Rows are points. Before rounding, the points of a table are all equally far from one centre. They may lie mostly on one side of it. Where is the centre, to within rounding?

Points, 7 rows:
[[ 39  18]
 [-12 -48]
 [ 50  -7]
 [-34  -6]
 [ 43  14]
 [-33 -19]
 [ 12  31]]
Centre: [  8 -11]

Points, 14 rows:
[[  4 -26  45  19  32  12  56 -38  12]
 [ 16  22  30  35  19  31  27 -23   7]
 [-29 -41  20   2 -23  41  47 -20  28]
 [ 18 -36  -4   5  20  55  31 -10  16]
 [-20  12   4  52  19   2  18 -44  -7]
 [-33   5  54   3 -25 -29  54  15  12]
 [ -1 -32  32  52   0  45  21 -22 -20]
 [ 12 -67  44  -4 -14   2  36   2 -38]
 [ 28   6  25  49  26  30  29   6   2]
 [-55  -1  44  34 -11 -16  37 -13  26]
 [-11 -20  23  40   2 -13 -36  -6  18]
 [ 24 -21  49  42   8   2  53  -4  23]
 [ -8 -35  39  41   7 -41  40 -34   4]
 [-27   7  49  36  47  28  20  19 -10]]
Centre: [-14 -18  13   8   5   0  24   6  -6]

Points, 25 rows:
[[ 28   0   0  18   5   7 -19  -3   1  42  43 -36 -38  34 -33 -35  48  44
  -41   4]
 [ 28  -4  40  12 -19  -2 -40  36  24  30  46 -31 -45  60  36 -11  29  -5
  -38  -5]
 [ 59   7  52   3 -35  22 -23  15 -29  11  19   5 -47  50  -2 -13  39  -8
    8  13]
 [ 15  -8  31   0 -18 -23 -39  32  -7  25  52  -3 -65  59 -24 -16  46  24
    5  -6]
 [ -4  18  22   0 -25  -7 -35  15  17   0  10   1   5  43 -35   3  60  12
  -13 -11]
 [ 14 -21  29  18  -4   0 -39  10  22  58  10  22 -34  63   7 -17  63   0
  -16 -10]
 [ 23  -6  21  28 -28 -11 -23  25 -30  54  19 -21 -50  45 -35  11  51   8
  -19 -28]
 [ 10 -16  23  -7 -47 -14 -42   6  14  39  52   3 -33  52  20 -25  57  13
  -18   7]
 [ 31   8  22  27  10 -21 -29   4  12  30  47  -5 -51  42 -28  -4  41  13
   -5  29]
 [  9 -23  27  16 -43  -8 -26  21  42  35  38 -20 -64  38 -10 -10  -4  13
  -40  -8]
 [ 19  16   3 -13 -16 -33 -51  25   9  17  31  27 -38  58  -4 -35  49 -19
  -28 -44]
 [  4  17  24 -21 -15 -18 -33   9 -18  15  37  39 -51  30 -22 -48  32   8
   -3  16]
 [ 34  38  12  20 -13  -2 -12  -2 -16  31  18 -14 -26  58  -3   5  68  23
    4 -14]
 [ 29  -4  41 -18 -16   5 -30  24   3 -17   1 -26 -37  68  13  -1  50  -8
  -35 -33]
 [ 44  39  -5 -20 -17  30 -17 -21 -14 -18  15 -26 -54  72 -20 -31  14  -4
   -2  -7]
 [ 23  -1   4   8   0   2 -18  33  19  51  33   1   1  57  -3 -17  59  31
   -1   8]
 [ 31 -11  11   7 -13 -36 -53  10  14  49  -6  -3 -27  68  -8   6  30 -44
   -1 -15]
 [ 19  -9  13 -25  -3   1 -59  19  16  27  50  -4 -40  33   1  -8  71  22
  -10 -18]
 [ 31 -23  11  -3 -22 -16 -47   7  16  33  34  -6 -40  79 -16  -6  29 -17
  -42 -62]
 [ 51 -21  38   2   0 -29 -27  -6 -50  13  31  14 -39  50 -14 -10  47  -5
    3 -42]
 [ 37  -5  52 -20  -6 -17 -19  23  36   5  33   1 -35  40  19 -14  26 -10
    4  12]
 [ 35  21  23   2 -24 -20 -13  16   2  41  46 -13 -28  72   1  19  20  -5
    4  14]
 [ -1   6  25  -6 -12   9 -35 -21  30   6  40  18 -69  47   6   1  42  12
  -11 -34]
 [ 34 -13  62 -30 -20 -12 -29   9 -24  -1  30  15 -27  60  38 -31  12  -5
   -1 -28]
 [ 41  -3  17 -31  21 -12 -54  11  17  -6  19  25 -29  54  -2  -6  47 -16
   -1  -6]]
Centre: [ 14 -11  -1  13  -9   7 -30   3 -11  12  19 -13 -24  32   2 -27   6  -5
  -6 -19]

Points (27 x 24):
[[  1  -7 -16 -16 -46  24  -7 -44  -6  -1 -95 -22 -21  -1 -40 -48  -3  38
  -24  12  36   3 -26  25]
 [-25  69  17  34 -33   8  -9 -23 -17  13 -18 -29   6  -3 -12 -58 -15  36
    2  -5   2   9  -2  26]
 [ -5  18 -27  45  21 -24  -9 -17   3  36 -53  -4 -33   1  17 -24  32  61
    7 -18  52  13  18   9]
 [ -8  38 -53 -13   2  23 -27 -32 -44 -21 -25 -75 -47 -11  34 -18 -17  74
  -21  38  41   9 -10   0]
 [ 34  13  -7  -4   0  -7 -42 -40  -2   4 -31  19  -6 -45 -32 -28 -19  60
    6   5  -3  14  26  39]
 [-29   2 -24 -34 -10 -15 -32 -29  -3  -1 -33 -21 -50 -37   0 -35  18  43
    1  35  66  19 -20  34]
 [ 69 -14 -31 -14 -11 -10  -1 -17 -58 -15 -46 -31  10 -36 -12 -60  24  45
    7 -19  42 -20 -17 -13]
 [-29  17 -52 -14  40  -5 -26 -24 -36  19   5   1 -37 -18 -10 -24  55  52
  -13  35  23 -17   0 -16]
 [ -3  34  30 -18  48 -10 -20 -54 -53  32 -48 -25  -4  -3  -6 -48 -15  48
    0  60  23   6 -31 -14]
 [ 12 -15 -10 -28 -12  11 -32 -56 -37 -28 -40  14 -17  -2 -22 -34  -3  85
   31  -7  19  47 -22   9]
 [ 18  -3  13  33  20  19 -27  -3 -20 -15 -21  -7   3 -14   5 -44 -31   4
  -34  -3  21 -48 -15 -27]
 [-10  15  -1   3   8  17 -52 -24 -26 -20 -53 -18 -25  -6 -11 -71 -28  27
  -11  17  38  22 -13 -39]
 [-32  -2 -27  38  -5   2  -7 -16 -49   2 -72   5  10   2   7 -44  49  14
    3  28 -32  -4 -11  16]
 [-42  16 -27   0 -12   8 -39  14 -34 -19 -78  -6 -10 -18 -12 -30  17  43
  -37 -24  15  14 -21 -10]
 [ -2  27 -25 -20 -38  55   7 -57 -22  10  -8 -19  -1 -25   6 -26 -10  16
   18 -33  52  12  47 -37]
 [ 16   5 -30  36  -9 -14 -24  39   1  11 -51 -24 -40  12   1 -29  -6  18
   41 -18  33  18  21  -1]
 [  1  10 -38  13 -17  -1  -9 -44 -32 -25 -41 -22  -7 -19 -22 -42   9  61
  -44 -22  -7   6 -35  52]
 [-41   7   7   3   2  -1 -20 -33 -54  20 -57   4   7   3  17 -63  28  48
   -5  21  -4 -22 -14  45]
 [-26 -19  -4 -19 -42 -28 -23 -27 -13 -39  12  -9 -29 -14 -23 -42  22  43
   18  -7  28 -27 -24 -17]
 [-20  14  14 -14 -24  -4   2   0 -39 -17 -14 -14 -12  -5 -11 -21 -44  53
    5 -20  49  40   3  34]
 [-20  33   3 -28 -49 -15 -21 -60 -19  -8 -68   3 -32   2   7 -42  -4  44
  -17 -13  44 -14  12  16]
 [ -5   4   9  28 -39  30 -19 -26   8 -39 -20 -16  15 -13  15 -36 -29  62
   -7  36  21  35 -14 -27]
 [  5  17 -22  28  -4  -5  17 -32  -6 -31 -31  23 -24  10  17 -55  13  81
   -3  13  21   3 -10 -18]
 [ 16  25 -30  -6  24  24 -14  17 -22 -22 -54 -35   0  10 -14 -29 -24  92
   14 -14  12 -18  25  33]
 [  5  15 -41   4  32  -1 -54 -46 -37   3   4  20   9   0 -19 -28  26  71
  -20 -20   5  23  -5 -29]
 [ 21  16 -49   0  27  -4 -37 -31 -31  23 -39   7 -15  -8  13 -50  25  80
  -12 -31  38 -21   6  17]
 [-18  -5   4   8 -34  12 -20 -18 -10   6 -57 -57 -16 -29  -8 -34   7  93
  -28 -23  14  14  47   0]]
Centre: [ 10   2 -11 -21  -2   7  -8 -30 -15  12 -30 -41  -1   2  11   2  12  27
   6   3   1   1  -8  -7]

Points, 27 rows:
[[ 19   7  28 -21  25 -13  67 -20   6 -39  43 -21 -28  38  -3  31  23 -44
   14  12 -60  14 -32 -29]
 [ 24  -6  35  -7  -5   8  17 -25 -30  -8  26  -7 -19  -3 -41 -10   5 -55
   -8  -9 -68  19   8  38]
 [ 31  -1  36 -20  -2  -5  51 -19  -6 -32  13  -6 -26  41 -31  25  12 -34
   27 -36 -76  -7  47  19]
 [ 43  40   6 -24   9   8   7 -15 -28  -9  48 -12 -50  -5 -13  30  37   5
   17 -11 -32  -5   8  -4]
 [ 27  33  19 -31 -49   2  45 -33  -7 -32  23 -10 -20  43  -9  30  37   1
   35   6 -52 -13  46  27]
 [ 47   8  50   4   6 -25  -5 -29   9   2  44   5  -6  50 -15 -29  38 -43
   -4  -7 -37 -11  14 -12]
 [ 55  57  27 -34   9  11  19 -52  -3 -40  32   8 -21  38 -14   0  44 -35
   15  -6 -47  17   9   8]
 [ 32  14  47 -40 -28  23 -19  -3  -2 -34  29  29  -5  38 -30  17  31 -46
   48   8 -56  -8  35   9]
 [  3  -2  25 -45 -31  32   7 -16 -11 -14  52 -32 -27  18 -22 -29 -32 -47
   33  12 -51 -28   9  17]
 [ 10  28   8 -24 -10   9  34   3  -1 -36  55 -28 -10  42   5  36  18 -57
   51   4 -80  25  37   6]
 [  6  15  11  -1 -10  12 -16 -20  -1 -26  51 -16 -57  26 -26 -12  16   6
   38  -4 -33   4  13  45]
 [ 35  41  19 -48 -25  20  42 -27  30 -32  45   8 -36  25 -27  13   4 -32
   -7 -23 -53  -3   6   4]
 [ 19  -7  34 -33  34   6  31 -12 -18  30  57  13 -47  24 -21   9  -2 -37
    4  13 -32  -5  10  13]
 [ 32   6  37 -44 -22  -9  -6 -23 -13 -14  44  -5 -50  60 -13  52  15 -29
   46   7 -50  28  26 -11]
 [ 38   4  12 -37   1 -38  35 -16 -22   7  32 -14 -29  17 -16  19   0 -18
   18 -21 -74  17   7  35]
 [ 34  23 -12 -28  -9   8  31 -37 -13 -28  30 -20 -31  18 -12  -2   1 -35
   35 -61 -72  14  20  16]
 [-31 -39   1 -44 -39 -34  51 -19  -8 -24  32 -35 -15  29 -22  19  14 -34
   10   0 -65  -3   3   9]
 [ 56  34  21 -41   4  31  21 -29   5 -16  21 -20  -3  40   5  50  -2 -59
   19  -9 -55  41  17  15]
 [ 51   1  31 -28 -19 -29  11  -5  21  21  55 -16 -31  21   7  -5  24 -31
   -1   4 -34  19 -20  25]
 [ 43 -24  20 -21   6  40   8  -5  -7 -21  45 -32 -15  31   2   7  14 -49
   11 -33 -70  17   7  31]
 [ -2  22  17 -31 -12  32  36 -43 -16 -44   9 -10 -31   9  -6  10  29  -6
   44 -23 -40 -17  71  20]
 [ 21 -10  41 -36 -31  23 -24 -35   1 -20  33   1 -39  42 -12  -5  44 -45
    8   3 -68  -5  32   1]
 [ 27  19  31  -6 -10  -9  17 -15 -21 -38  47  -7 -17  17  -8  50   3 -33
   12 -22 -89   8   3  10]
 [ 30  30  19 -16   8   6   4 -24 -12 -33  33 -37 -53   3 -31  28  34 -37
    9  -7 -66   4  21  20]
 [ -1   7  10 -18 -10  -9  18  -3   7 -19  55  17   1  54 -24 -35  22 -59
   28 -18 -68  -3 -10  14]
 [ -9  -9  18 -30  21   8   2  22  -7 -36  44  -6 -20  44 -25  20  19 -14
   23   4 -52  14  59  37]
 [ 65  26  35 -25  10  19  50 -15   0  -4  29  31 -22  44 -11 -19   0 -32
   21   5 -42 -13 -13 -11]]
Centre: [ 15  -7   5 -20  -7  -2  18 -24   2 -27  19  -7  -5  19   1   8   5 -33
  25   8 -15   5  16  -6]
